Rows are points. Examples show where two turns around zero, p and q, send a point. Where does a point land after both, in the order given? Backwards means that the second turn is done in reverse. Each puzzle has new turns, and all numbers are rounded.

Turn p:
[-15  22] -> [-19  19]
[-20   3] -> [-20  -1]
[ 35 -25] -> [ 39 -17]
Turn q:
[21 29] -> [17 31]
[ 36 -34] -> [ 40 -29]
[-15  -5] -> [-14  -7]
[-18   8] -> [-19   6]
[-25   2] -> [-25  -1]
Where do these land?
p, then q: [-16 -24] -> [ -7 -28]
q, then p: [12 -9] -> [14 -5]
p, then q: [-13 -14] -> [ -8 -17]
p, then q: [17 48] -> [ 1 51]

Turn p:
[-13  23  36  19] -> [-21  17  39  11]
[-1 -3 39 -9] -> [-17  -6  30 -20]
[-12 -14 -22  -5] -> [ -5  -6 -28   3]
[  4   3 -21 -18] -> [ 12   8 -22 -11]
[ 22  -8 -32  14] -> [ 31 -11 -19  18]
Turn q:
[  3 -15 -12 -16] -> [  3 -20  -9 -12]
[ -7 -24   9  17] -> [ -4 -18  22  14]
[ 1 27 31 42] -> [ 1 40 28 32]
[  6 -19 -34 -12] -> [  7 -31 -26  -3]
[ -6   9 -11 -38] -> [ -9   0 -23 -33]
[-18  26   2  -7] -> [-21  23  -9  -6]
[21 -4 14 14] -> [22  4 17  8]
Where do these land?
p, then q: [ 16 -13  -5   6] -> [ 15 -15   6   2]
p, then q: [-21  10   1  22] -> [-16  13   7  24]
q, then p: [-24 -12   6 -19] -> [-27  -3 -11 -16]
p, then q backwards: [48 -8 26 -9] -> [ 29 -36  27 -16]
p, then q: [-19  23 -28   1] -> [ -3  21 -28  21]

Turn p:
[ -1  12  -4  18  19 -23  13   9] -> [ 15  15 -17  16  18 -14  10  -5]
[-29   6   9  16  -6 -23 -20 -25] -> [-30  17   9  -6  21 -27 -12 -15]
[28 36  8 21 39 -8 37  0] -> [ 36  31  -9  25  25  20  36 -17]
[-10 -18  37  -7 -37  19   6 -11] -> [-20 -22  48  -6 -16  -6  11   3]
[  8  -4 -17  -8 -45  26  12  -4] -> [ -6  -2  14  -3 -55   5   0   2]
[ 34  -8   3 -13  14   3  -2 -18] -> [ 19  -9   0 -21   3  24   2 -21]
[-14  -7  -5 -19 -15 -28  -4  19] -> [  7  -2  -4 -17  -3 -32  -8  24]
[-13   5  -6 -40   1 -10 -48  23] -> [ -1  -1  -6 -29  14   0 -45  41]
[-30  -8  -1   0  33  13  10   3] -> [-24 -11 -22  10  21   8  20  14]
[ 27 -14 -23  33  -4  32  -4   5] -> [  5 -17 -12  33 -28  22 -15 -25]
Turn q:
[  2  -2 -20 -17  16  17  22 -24] -> [ -2  -5 -30 -12  17  23  18  -9]
[-10  21 -17  -1  -1  24  10   2] -> [-25   7 -21  10  -1  16  -3  -3]
[ 15  27 -21 -15  29 -14 -12 -26] -> [  1  10 -29 -20  36 -18 -13 -20]
[-29 -22  34 -26 -19  -1  28  -4] -> [ -5   2  35 -25 -22  28  33  -5]
[26 10 -6 19 -2 -5 -3 39] -> [  5  17  -6  24  -4 -20 -13  35]
[-14 -24  35  27 -29 -27   9  -5] -> [ 12 -10  46  13 -25 -17  29 -10]
[ 15  -2 -22  32  38 -37 -24  21] -> [  3 -19  -7   8  29 -56 -16  29]
[ -9  -9 -12 -25 -16  14 -16 -23] -> [  5 -13 -13 -20 -17  19 -12 -25]
[ 20 -16  24  19  27  25 -24 -14] -> [ 29 -19  16  20  34  17 -21  -2]
[  4   1  -8 -19 -19  -1  29  -1] -> [  0  18 -15 -11 -18  10  24   1]
[-20  17  13   6 -25   5 -19  34] -> [-24  12  23  12 -30  -3 -27   9]
Where do these land?
p, then q: [ 19 -24 -15 -25 -17  -9 -23 -19] -> [ 21  -3  -5 -38 -21  11 -18 -16]
p, then q: [-35  16   0  25   1 -14 -26 -19] -> [-37 -10  13  -9  21 -24 -13 -21]
p, then q: [ 14  13  16  -9  13  -8  -3 -28] -> [  0  14  -2 -13  26  22   0 -13]
p, then q backwards: [-32 -27 -24 -12 -19 -24  -4 -29] -> [-31  17 -35 -18  -4 -38  -8   1]
q, then p backwards: [ 26  -2  32  17 -25  13 -15  -1] -> [ 35  23   8  24 -18   5  -1  18]
p, then q: [ 16   1 -10  11  18  35  21   3] -> [  1 -10 -18  35  -7  24  13  -1]
p, then q: [-24 -22  19 -24  17 -23  17  13] -> [ -1  -2  -1 -28  10  -8  25  41]
q, then p backwards: [-25  22  32 -10  11  31  -1  23] -> [-14  30  18  -3  -4  36 -29 -15]
q, then p: [ 17  -8 -25  17  10  16   6  30] -> [ 12 -10 -25  33 -10 -10 -18  10]
q, then p: [ 24  31 -25  10  -9 -17  28  27] -> [ 15  45 -23  22  -8 -26  -2  13]

Turn p:
[  4   1  10 -18   1  -3 -16   3   8] -> [  3  12  -4   8 -11 -10 -14  -4  10]
[ 16 -14 -11  -4   1  -9  12 -10   0] -> [  7  -4   8 -18  -1   2  11   2  18]
[  3   3  -7  45   3  -5   6 -10  11] -> [-5 -8  0 -5 45 14  7 -2 -2]
[-10 -12  -7 -12   0  -5   6  -2   9] -> [-10   0  -1  -1  -8  -8  10  11  12]
[ -7  13  -7  42 -12  -7  -7   7   1] -> [  6 -10   0  15  40   1   5   0 -18]
[ -7   6  -6 -13 -21  18   4  -7  -1] -> [  0 -25 -12   6 -17  -3   0  -1  -2]
[-2 -5 -6  1  5 19 11  9  5] -> [ -5  -5 -10 -10  -4   8  -3  17  -7]
[ 15   0  11 -16  -8  -8  11   9   8] -> [ 18  12 -12   1 -13   4   6   0  13]
[  2  14  -9 -13   8   3   8  -2   1] -> [ -2   0 -11 -15  -9  -8   4  -7  -5]
[  1  -6   1 -17   7   1 -17   6 -18] -> [  3   7  18   0 -18 -11 -14   0  -5]
[ -4  -8  12 -17   8 -12  13   2  -5] -> [ -4  18   5   0 -18   4  14   1   6]
[-11   9  19  23   8   8 -33  -4 -18] -> [-12   3  19  20  15   6 -27 -16 -22]
Turn q:
[  3 -12  46  -6   2  -5  -4   5   3] -> [  4  -7 -13  27  -5 -26  14  10  21]
[ -4  -5 -10  10   9  -8   1   9  10] -> [ -7  12 -12  -3  10   7  -2   7  -5]
[ -3   1  -8  -7 -23  -6  -5  -1   1] -> [ -8  -8  13  -6 -13   7  -3  13  -1]
[-16 -11 -11 -21 -18   8  -3   4  -4] -> [ -9 -13  20 -20   4  -3   3  14   7]
[-3 48 -6  4  9 29  0  4 -3] -> [-11  11  17   0  -2  16   5 -49   9]
[ 13  -5   4  -1   6  -2 -12   8   0] -> [ 1 -1  1 17 10  0 -6  5  1]
[ -3  -9   3   8   9  -3   7 -43   7] -> [  9 -18 -29 -13 -13 -12  -8 -11 -16]
[ 10 -13 -10  10  -8   0   8   5   0] -> [14  2 -3 -4  3 15 -2 13 -1]
[ -3  -2   0   9   2  -6  -3   1 -12] -> [  3   2   1   4   2   0  10   2 -12]
[ 5  8 -6 -5 11 -7 10  8 -3] -> [ 3 19  5  0  3 -4 -7 -4 -2]
Where do these land?
q, then p backwards: [ 10   2 -21  -7 -10 -10 -13  11 -19] -> [ -5 -16   4  17   6   3 -10  11 -24]
p, then q: [ 16  18  -4   7  -6 -20  -3  19  -8] -> [ 22  12   3  17  -7  -3 -17 -12 -11]
q, then p: [ 12  16   4 -10 -10 -16  -8  -9   1] -> [ 7 -9  8 26 10  2 -3 -3 -1]
q, then p: [  1   2  -6 -12  -5  13  -6  11   5] -> [-14  10  -8   6  -1   4 -10   3   6]
q, then p backwards: [-20  -8   5  13  16  -1   5 -13   6] -> [ -4  24 -13  -2   5   1  14   1  13]
p, then q: [-28  -6   3  -7   4  25   4   1  -4] -> [ -8  -6  12 -12   5   8  30  14  -3]
q, then p: [ -1 -15  26   8  18  -5  19 -12  -6] -> [ 21  -1   4 -23  13 -13  21  -4   9]
q, then p backwards: [-11 -26  14   3   8   9  -2  -6   8] -> [ -1   7 -21   4 -12   1   8  -1  23]
p, then q: [ 14   7 -16  -7   0   4   3  -3   1] -> [  3  -3   7  -2   0  -8 -18  11   0]
p, then q backwards: [  2   4  -3  10 -22 -16  17  -3  11] -> [ -3 -13  20  17   3  18   0   8  -7]
q, then p backwards: [ 18  13  -2  17 -12  -3  -8   0  -8] -> [ -2  -1  23   3 -12   7   4   4 -17]
q, then p: [-13  -9   0 -15  20  20  -8   5  15] -> [-28  17   1 -10   3 -16   2   3  12]
